Each row is a point. To make a cloud, some directions were put in groups of two or more. Within a group, all points are equally far from the middle, so they leave a hole (a ring in 2 directions, a hollow ball in 3). The other directions are filled evenly. Then the cloud was stretched, turned, moved and blurred a little. How many holes are there, and how many directions does each take, smallest first?

Cloud (14 x 2):
[[-0.17 -2.43]
 [ 0.19 -2.46]
 [ 2.29  0.84]
 [ 1.37 -2.28]
 [-2.38  1.62]
 [ 0.40 -2.44]
 [ 2.57 -1.40]
 [-2.71 -1.27]
 [-0.76  2.04]
 [ 1.10 -2.33]
 [ 0.75 -2.41]
 [ 2.75 -1.17]
 [-2.98 -0.91]
 [ 1.85 -2.09]]
Holes: 1 (2)

Cloud (20 x 3):
[[ 1.83 -3.51  2.35]
 [-0.67 -0.37 -2.27]
 [ 1.12 -0.87  2.17]
 [-1.74  4.42  2.32]
 [ 0.93 -1.68 -1.02]
 [-2.11  1.67  2.11]
 [ 0.49 -0.11  1.09]
 [-0.49  0.46 -1.81]
 [ 2.14  0.25  1.40]
 [ 1.53 -1.13  2.73]
 [-1.42 -0.02  0.98]
 [-1.14  4.51  2.76]
 [-1.93 -3.95  1.15]
 [ 1.81  0.53  1.10]
 [ 0.60  0.41 -1.08]
 [-0.56  4.64  1.51]
 [-0.44 -0.62  3.65]
 [-0.05 -1.16  0.97]
 [-1.22 -3.10  0.11]
 [ 1.50 -1.36  0.99]]
Holes: 0

Cloud (21 x 3):
[[ 1.03 -0.35 -1.72]
 [ 1.32  3.88 -0.89]
 [ 3.10 -1.97 -1.05]
 [ 1.57  1.58  0.39]
 [ 2.80  1.23  0.64]
 [ 3.95  1.92 -1.03]
 [-3.61 -1.38  0.63]
 [ 1.70  3.87  0.84]
 [-2.37  0.83  0.97]
 [ 0.45 -0.37  2.79]
 [-0.34 -1.31 -0.18]
 [ 3.11 -2.69  2.48]
 [-2.46  0.35  0.50]
 [-0.72 -0.20  0.61]
 [-2.60  0.07  0.15]
 [-3.15 -1.58 -0.94]
 [-1.33  2.67 -1.95]
 [ 0.34  3.99  1.23]
 [-2.74  0.32  1.43]
 [ 2.35 -0.27 -2.29]
 [-0.44 -0.60  1.76]]
Holes: 0

Cloud (20 x 3):
[[ 2.39  2.12 -1.87]
 [-0.74  2.01 -1.76]
 [-2.90 -0.70  0.04]
 [-0.65 -2.98 -2.93]
 [ 1.62  2.54 -0.13]
 [-1.73 -0.29  0.74]
 [-0.70  2.37  2.20]
 [-3.82 -0.22  0.47]
 [-1.35 -2.82 -0.06]
 [-0.94  3.02  0.55]
 [ 1.77 -1.49 -3.44]
 [-0.21  1.10  2.46]
 [-1.05  2.12 -0.58]
 [-3.65  0.42  0.96]
 [ 1.00 -1.05 -3.29]
 [-1.82 -1.37  2.43]
 [ 2.55  1.69 -1.71]
 [-1.15 -1.51 -2.37]
 [ 1.02 -1.68  1.45]
 [ 2.47 -2.44  1.27]]
Holes: 0

Cloud (28 x 4):
[[ 3.04  0.03 -0.85 -0.63]
 [-2.35  0.22 -0.26 -2.47]
 [-2.26 -2.36  0.05 -1.42]
 [-2.29  2.08  2.55  1.66]
 [-0.24  3.21 -1.01  2.09]
 [-3.99  0.20  0.98  1.40]
 [-0.61 -0.43 -1.90 -2.09]
 [ 3.02  1.57 -0.38 -1.18]
 [-3.01 -0.58  0.90  2.78]
 [-3.19  0.36  1.53  2.46]
 [-1.72  0.45  0.86 -2.65]
 [-0.75 -2.42 -0.59  2.34]
 [-2.80  1.32  1.65  2.51]
 [-2.23 -0.10  1.30  3.25]
 [ 2.02  2.43 -1.30 -1.51]
 [-2.36 -2.99 -0.27 -0.02]
 [-0.33 -2.20  2.30  2.15]
 [-0.10 -0.36  2.90 -1.29]
 [-2.62 -2.31  1.92 -0.37]
 [ 0.43 -2.98 -1.05  0.02]
 [-0.75  0.40 -0.46  3.39]
 [ 0.91 -1.61 -1.45  1.82]
 [-1.64  3.80  1.47  0.09]
 [-3.34 -1.97  0.71  1.55]
 [-3.02 -0.42  2.06 -1.05]
 [-2.95 -1.69  0.96  2.35]
 [-0.88  0.68 -2.76  0.40]
 [-3.22  1.35  1.79  1.95]]
Holes: 1 (4)

Cloud (26 x 4):
[[ 1.00 -0.62  1.58  2.95]
 [ 2.39 -0.86 -1.09  1.17]
 [ 3.21 -3.03  2.81 -1.23]
 [ 0.93 -1.99  3.39  0.21]
 [-0.03 -3.90 -0.33  1.95]
 [-0.39 -1.76  0.22  3.79]
 [ 0.29 -0.83  3.04 -0.83]
 [-2.38 -0.98 -1.50  1.73]
 [ 0.86 -2.12  2.90  1.62]
 [-2.43 -0.45 -1.64  2.33]
 [ 1.56 -4.28  1.75  1.16]
 [ 1.06 -3.42 -0.83  0.91]
 [-1.33 -0.90 -0.47 -1.20]
 [-1.63  0.82 -2.05  3.10]
 [ 1.87 -1.94 -1.35  0.66]
 [ 0.79  0.95 -2.03  2.37]
 [ 2.97  1.63  2.20 -0.16]
 [ 2.58  1.53  1.17 -3.47]
 [ 3.82 -0.94  1.23  0.12]
 [ 1.13  1.70 -1.12 -2.64]
 [-0.73 -0.21  1.74 -1.44]
 [ 1.01  0.95 -0.82 -2.89]
 [ 0.38 -0.06 -1.08 -2.42]
 [ 0.01 -3.65 -0.81  1.44]
 [ 0.05  2.66  1.56 -0.53]
 [ 2.63  2.65  1.89 -1.47]]
Holes: 2 (2, 2)

Cloud (47 x 6):
[[-0.39 -0.80 -4.05  0.02  1.29 -0.40]
 [ 0.41 -0.63 -1.77 -2.23  3.35  0.66]
 [-3.76 -0.60 -0.61  1.22  1.13  0.08]
 [-1.38  2.11 -2.37  3.19 -2.38 -0.08]
 [-0.96  2.00  2.30  2.36 -1.10  0.27]
 [ 0.80 -1.48  1.38 -2.91  1.98 -1.56]
 [-2.32 -0.82  2.31 -0.27  1.02  0.60]
 [ 2.13  1.58 -3.01  0.90 -2.80 -0.26]
 [-0.88 -1.59  0.39  0.75  1.34  1.64]
 [ 5.20  1.11 -0.67 -0.34 -0.20  0.17]
 [ 1.94 -2.37  0.69 -2.66 -0.51  1.20]
 [-1.18  1.17 -0.98 -1.51  1.97 -1.00]
 [ 0.00  0.74 -2.95  1.97 -0.39 -0.23]
 [-2.45 -1.27  1.17 -1.81  2.21  3.82]
 [-2.50  0.50  0.42 -1.90  0.76  4.31]
 [-3.03 -1.42  4.99 -0.21  0.86  0.66]
 [-2.38  0.68  0.65 -2.41  2.70  2.95]
 [-2.10  2.31 -0.02  1.14  0.53  1.74]
 [ 1.09  3.18 -3.37  2.13  1.21 -0.41]
 [ 0.86 -0.07 -1.42  3.54  0.66  1.46]
 [ 0.31 -1.39  0.29 -2.29  3.66  0.84]
 [-1.76 -1.93 -2.08  0.88 -0.89  0.03]
 [-3.10 -1.64 -1.62  0.60 -1.76  2.85]
 [ 0.14 -3.79  0.19  0.55  1.87 -1.75]
 [-2.05 -0.49  2.96 -1.86  1.07 -2.43]
 [ 1.96  1.08  1.97  1.83 -2.01  1.92]
 [ 3.60 -0.29 -0.06 -1.41 -0.86 -0.24]
 [ 1.81 -1.86  0.71 -1.52 -1.61  0.52]
 [-3.57 -0.07 -2.00 -0.50 -1.00 -0.09]
 [ 0.88 -1.78  0.64 -2.20  0.70 -1.89]
 [ 0.94 -0.81  1.91 -1.62  4.66 -0.83]
 [-3.45  0.96 -1.12 -2.54  3.54  0.18]
 [-1.03 -1.44  2.55 -2.63 -2.30 -0.23]
 [-0.30 -0.92 -0.63 -0.28  1.78 -2.89]
 [-1.06  0.12  2.62  1.44 -1.99  0.34]
 [ 3.02  1.67 -2.90  2.42  0.00 -0.47]
 [-0.88  0.70  1.64 -1.60  1.58 -2.83]
 [-1.16 -1.46 -0.17  1.21  3.40  0.87]
 [ 0.52 -0.73  1.03 -1.84 -0.86 -1.64]
 [-1.54 -0.10  1.45 -1.67  2.54  1.04]
 [-2.03  2.04 -0.54 -2.38  0.72  1.58]
 [-1.55  2.47 -1.11  4.24 -3.78  1.47]
 [-1.29  4.23 -1.40 -0.67 -0.56  2.10]
 [-1.92 -0.81 -2.22 -3.67  3.90  0.65]
 [-4.72  0.36  0.39 -2.78  2.36  0.71]
 [ 0.93  3.38 -4.69  1.30 -1.95 -0.28]
 [-0.10  0.87 -0.62 -0.39 -1.67  1.84]]
Holes: 0
